Rows are points. To make a cloud, some directions were put in groups of two or more. Within a group, all points are equally far from the middle, so they leave a hole (a ring in 2 directions, a hollow ball in 3). The other directions are filled evenly. Then the cloud was stretched, turned, moved and blurred a little. How many holes are there, and how many directions does each take, smallest first?
In the rows, 100 means zero.

Cloud:
[[48, 76],
[54, 61],
[103, 163],
[112, 157],
[112, 157],
[94, 50],
[126, 107],
[92, 49],
[66, 48],
[125, 109],
[123, 95],
[79, 45],
[78, 159],
[51, 119]]
Holes: 1 (2)

Cloud:
[[51, 74],
[78, 46],
[149, 95],
[71, 50],
[144, 71],
[149, 98],
[125, 128],
[133, 57],
[50, 82],
[122, 49],
[73, 48],
[139, 63],
[135, 121],
[84, 45],
[137, 62]]
Holes: 1 (2)

Cloud:
[[50, 144, 142],
[144, 38, 111],
[90, 110, 47],
[125, 48, 131],
[84, 151, 61],
[139, 115, 126],
[91, 95, 152],
[59, 184, 82],
[139, 153, 116],
[148, 76, 105],
[61, 151, 75],
[65, 142, 69],
[113, 115, 49],
[151, 62, 68],
[117, 94, 42],
[59, 87, 72],
[53, 131, 139],
[93, 56, 138],
[147, 83, 73],
[141, 66, 119]]
Holes: 1 (2)

Cloud:
[[72, 86, 104],
[151, 149, 58],
[77, 150, 80],
[137, 101, 110],
[134, 51, 130],
[152, 87, 142],
[105, 83, 46],
[139, 78, 134],
[66, 102, 81],
[98, 42, 35],
[50, 71, 148],
[112, 144, 81],
[71, 41, 68],
[148, 86, 88],
[82, 56, 69],
[76, 115, 163],
[171, 90, 103],
[159, 129, 68],
[134, 26, 54],
[105, 49, 100]]
Holes: 0

Cloud:
[[128, 34, 101],
[73, 99, 110],
[186, 121, 88],
[122, 108, 107],
[86, 38, 99],
[150, 140, 79],
[50, 66, 195],
[76, 140, 87],
[119, 53, 142],
[83, 106, 111],
[77, 73, 125],
[164, 64, 103],
[123, 91, 70],
[75, 146, 86],
[131, 101, 88],
[155, 116, 102],
[127, 93, 137],
[139, 55, 97],
[121, 98, 44],
[107, 65, 62],
[94, 148, 79],
[134, 137, 160]]
Holes: 0

Cloud:
[[94, 79, 101, 167],
[61, 58, 58, 72],
[44, 157, 125, 118],
[130, 80, 18, 84],
[98, 79, 113, 168],
[67, 95, 122, 51],
[69, 169, 66, 103],
[93, 61, 123, 157],
[144, 105, 57, 138],
[40, 85, 92, 66],
[98, 39, 127, 135],
[92, 89, 140, 56],
[101, 24, 94, 116],
[121, 116, 111, 45],
[75, 99, 77, 40],
[101, 138, 152, 141],
[135, 29, 83, 93],
[70, 161, 53, 105],
[51, 95, 120, 61],
[101, 82, 147, 64],
[116, 42, 141, 105],
[20, 111, 103, 107],
[145, 105, 60, 141],
[76, 176, 95, 103],
[86, 88, 145, 62],
[99, 52, 142, 140],
[83, 68, 41, 59],
[101, 111, 152, 154]]
Holes: 2 (2, 2)

Cloud:
[[79, 110, 70, 189],
[143, 83, 59, 85],
[83, 131, 53, 68],
[95, 98, 82, 71],
[86, 174, 145, 125],
[160, 109, 37, 166],
[116, 99, 29, 122],
[79, 169, 149, 94],
[122, 71, 118, 53],
[149, 99, 129, 157],
[127, 87, 121, 105],
[88, 129, 78, 126],
[124, 120, 45, 60],
[79, 104, 80, 143],
[46, 91, 146, 152],
[122, 90, 118, 135],
[25, 90, 83, 124],
[132, 87, 53, 87],
[91, 90, 78, 82],
[100, 59, 146, 124],
[82, 120, 43, 136],
[80, 56, 76, 98],
[111, 100, 28, 166],
[147, 85, 94, 104],
[152, 60, 122, 108],
[139, 171, 46, 94],
[91, 166, 64, 98],
[38, 75, 151, 147],
[76, 145, 125, 190],
[112, 115, 74, 160]]
Holes: 0

Cloud:
[[75, 85, 102, 145, 144, 72],
[116, 104, 137, 83, 110, 105],
[126, 135, 122, 71, 50, 117],
[44, 141, 103, 82, 88, 146],
[52, 134, 51, 94, 125, 95],
[125, 93, 22, 105, 61, 70],
[95, 124, 52, 70, 54, 160],
[132, 119, 113, 81, 95, 121],
[113, 79, 60, 68, 146, 61],
[76, 130, 92, 63, 70, 170],
[69, 83, 112, 108, 134, 74],
[86, 106, 80, 98, 153, 137],
[91, 156, 43, 108, 117, 151],
[87, 118, 122, 71, 45, 141],
[90, 129, 55, 65, 122, 141],
[126, 65, 74, 109, 92, 41],
[156, 114, 68, 50, 49, 109],
[93, 146, 63, 100, 137, 106],
[154, 91, 89, 87, 78, 115],
[148, 44, 55, 116, 120, 67],
[63, 146, 38, 88, 107, 124],
[152, 88, 59, 109, 74, 125],
[101, 115, 33, 100, 70, 82],
[122, 97, 135, 69, 105, 97],
[76, 108, 34, 110, 124, 112],
[103, 138, 120, 77, 72, 128],
[104, 98, 68, 71, 108, 42],
[60, 150, 104, 86, 50, 143],
[87, 68, 83, 124, 76, 114],
[91, 143, 85, 29, 139, 190],
[79, 106, 109, 93, 142, 85],
[63, 103, 81, 92, 91, 49],
[73, 142, 85, 33, 113, 195],
[75, 136, 119, 57, 147, 145],
[73, 144, 109, 104, 133, 99],
[110, 118, 85, 137, 140, 68],
[123, 67, 88, 140, 116, 33],
[126, 70, 84, 44, 133, 88],
[67, 138, 95, 65, 85, 144],
[169, 121, 63, 111, 51, 98],
[70, 150, 59, 52, 122, 104],
[107, 146, 103, 41, 84, 149],
[81, 109, 75, 97, 62, 62],
[85, 152, 95, 117, 94, 112],
[88, 33, 75, 89, 112, 108],
[116, 79, 96, 143, 136, 54]]
Holes: 0

Cloud:
[[139, 97, 155, 79, 89, 104],
[132, 51, 92, 142, 91, 120],
[61, 92, 118, 114, 58, 147],
[102, 138, 148, 95, 136, 86],
[66, 151, 109, 176, 73, 45],
[112, 52, 80, 64, 100, 115],
[145, 94, 74, 145, 95, 136],
[107, 60, 72, 142, 52, 52],
[85, 177, 135, 92, 91, 117],
[136, 137, 112, 107, 45, 147],
[88, 42, 107, 143, 76, 106],
[70, 98, 45, 160, 76, 125],
[109, 64, 86, 61, 87, 118],
[134, 92, 92, 78, 87, 124],
[111, 117, 26, 170, 107, 32],
[55, 65, 91, 188, 131, 65],
[99, 94, 5, 152, 107, 87],
[62, 140, 88, 167, 103, 53],
[124, 150, 118, 108, 112, 56],
[49, 101, 80, 173, 81, 110],
[64, 53, 111, 193, 147, 77],
[89, 69, 45, 155, 77, 61],
[78, 119, 76, 143, 91, 125],
[48, 83, 110, 77, 112, 102],
[83, 107, 128, 186, 98, 108],
[59, 121, 95, 132, 107, 54],
[74, 89, 21, 138, 39, 90],
[72, 85, 45, 152, 139, 71],
[119, 75, 62, 108, 123, 62],
[123, 131, 35, 87, 116, 150],
[62, 100, 166, 106, 82, 155],
[52, 61, 114, 98, 100, 104],
[107, 107, 58, 165, 141, 63],
[113, 142, 115, 88, 121, 76],
[47, 71, 104, 95, 158, 147],
[113, 13, 56, 134, 127, 80],
[86, 127, 135, 141, 88, 52],
[112, 95, 112, 142, 142, 86],
[62, 84, 133, 110, 80, 91],
[84, 80, 106, 178, 145, 111],
[39, 132, 107, 130, 67, 91],
[58, 116, 140, 88, 96, 34],
[54, 144, 95, 108, 95, 142],
[54, 128, 114, 133, 89, 141],
[61, 136, 77, 116, 158, 100],
[121, 70, 55, 143, 101, 21],
[103, 82, 88, 115, 40, 111],
[83, 65, 74, 141, 39, 123],
[37, 127, 76, 140, 131, 152],
[106, 150, 119, 55, 75, 123],
[101, 157, 95, 108, 150, 136],
[77, 32, 43, 141, 110, 95],
[97, 175, 116, 136, 122, 67],
[100, 38, 37, 144, 131, 89],
[49, 102, 123, 75, 105, 61]]
Holes: 0

Cloud:
[[64, 115, 70, 99, 109, 110, 158, 96],
[115, 146, 96, 116, 106, 142, 84, 154],
[84, 97, 120, 98, 154, 47, 137, 49],
[138, 64, 93, 106, 103, 147, 142, 79],
[86, 44, 118, 125, 128, 164, 194, 75],
[98, 123, 79, 83, 100, 56, 114, 155],
[106, 148, 84, 76, 35, 138, 63, 52],
[52, 107, 102, 176, 125, 171, 104, 125],
[132, 117, 87, 86, 106, 20, 81, 46],
[78, 80, 120, 82, 66, 37, 121, 75],
[78, 114, 123, 46, 74, 156, 163, 147],
[76, 90, 102, 45, 163, 100, 73, 105],
[126, 106, 80, 99, 65, 63, 147, 64],
[84, 133, 91, 90, 66, 137, 58, 48],
[116, 106, 93, 54, 80, 105, 190, 99],
[85, 133, 63, 130, 128, 168, 115, 118],
[43, 115, 79, 27, 75, 99, 73, 90],
[152, 101, 129, 85, 138, 80, 136, 87],
[112, 123, 117, 99, 45, 169, 115, 136],
[118, 89, 84, 62, 87, 143, 93, 161],
[66, 126, 104, 67, 117, 126, 88, 141],
[39, 115, 109, 146, 128, 130, 77, 83],
[42, 119, 66, 90, 82, 148, 92, 133],
[140, 154, 120, 105, 74, 140, 128, 102],
[70, 96, 137, 62, 79, 139, 95, 60],
[53, 93, 105, 69, 40, 114, 129, 126],
[98, 74, 56, 80, 34, 54, 87, 108],
[123, 94, 142, 116, 92, 62, 87, 70],
[36, 147, 105, 80, 92, 149, 48, 100],
[119, 141, 119, 119, 108, 158, 87, 53],
[101, 145, 122, 61, 91, 167, 71, 54],
[41, 135, 133, 85, 104, 50, 69, 96],
[85, 91, 115, 82, 106, 143, 186, 106],
[114, 116, 132, 138, 119, 90, 105, 74],
[55, 64, 65, 89, 112, 140, 118, 137],
[95, 57, 89, 91, 101, 140, 125, 132],
[74, 147, 137, 122, 99, 110, 88, 94],
[68, 137, 134, 107, 105, 71, 127, 30],
[95, 93, 33, 95, 88, 129, 104, 151],
[100, 126, 111, 73, 18, 145, 124, 157],
[65, 84, 118, 141, 113, 92, 99, 64],
[120, 140, 90, 119, 98, 112, 129, 152],
[85, 95, 95, 79, 69, 116, 153, 140],
[92, 88, 122, 120, 139, 98, 130, 5],
[23, 105, 131, 146, 111, 85, 79, 58],
[76, 140, 112, 87, 64, 124, 111, 115],
[142, 120, 133, 68, 106, 91, 132, 97],
[96, 113, 123, 141, 93, 71, 73, 79],
[65, 106, 98, 119, 71, 117, 152, 140],
[37, 85, 51, 117, 105, 57, 72, 44],
[111, 68, 132, 86, 181, 78, 179, 96],
[72, 73, 114, 135, 139, 148, 171, 70],
[54, 100, 107, 110, 37, 79, 98, 92],
[87, 126, 148, 125, 140, 135, 141, 37],
[88, 110, 108, 128, 89, 79, 124, 12],
[58, 128, 111, 97, 95, 109, 51, 77],
[99, 143, 87, 121, 17, 109, 76, 132],
[94, 68, 119, 68, 80, 69, 145, 113],
[112, 83, 68, 79, 99, 107, 121, 7],
[64, 107, 56, 75, 107, 136, 119, 85],
[109, 147, 90, 112, 129, 69, 120, 68],
[105, 105, 54, 116, 148, 99, 90, 46],
[110, 102, 74, 124, 118, 109, 93, 137],
[80, 108, 126, 60, 109, 57, 128, 126],
[105, 89, 131, 74, 82, 129, 125, 155],
[104, 122, 56, 112, 161, 101, 87, 67],
[153, 94, 104, 149, 120, 81, 148, 66],
[51, 80, 94, 92, 119, 86, 101, 72],
[51, 101, 87, 156, 91, 89, 145, 82],
[67, 109, 111, 129, 110, 80, 124, 155],
[79, 118, 135, 178, 76, 94, 165, 55],
[122, 96, 108, 97, 94, 132, 112, 149],
[81, 104, 71, 81, 165, 59, 122, 53],
[59, 116, 77, 115, 124, 115, 141, 104],
[95, 123, 86, 133, 55, 62, 115, 113],
[109, 67, 93, 108, 77, 130, 124, 88],
[75, 145, 166, 129, 96, 87, 138, 44]]
Holes: 0
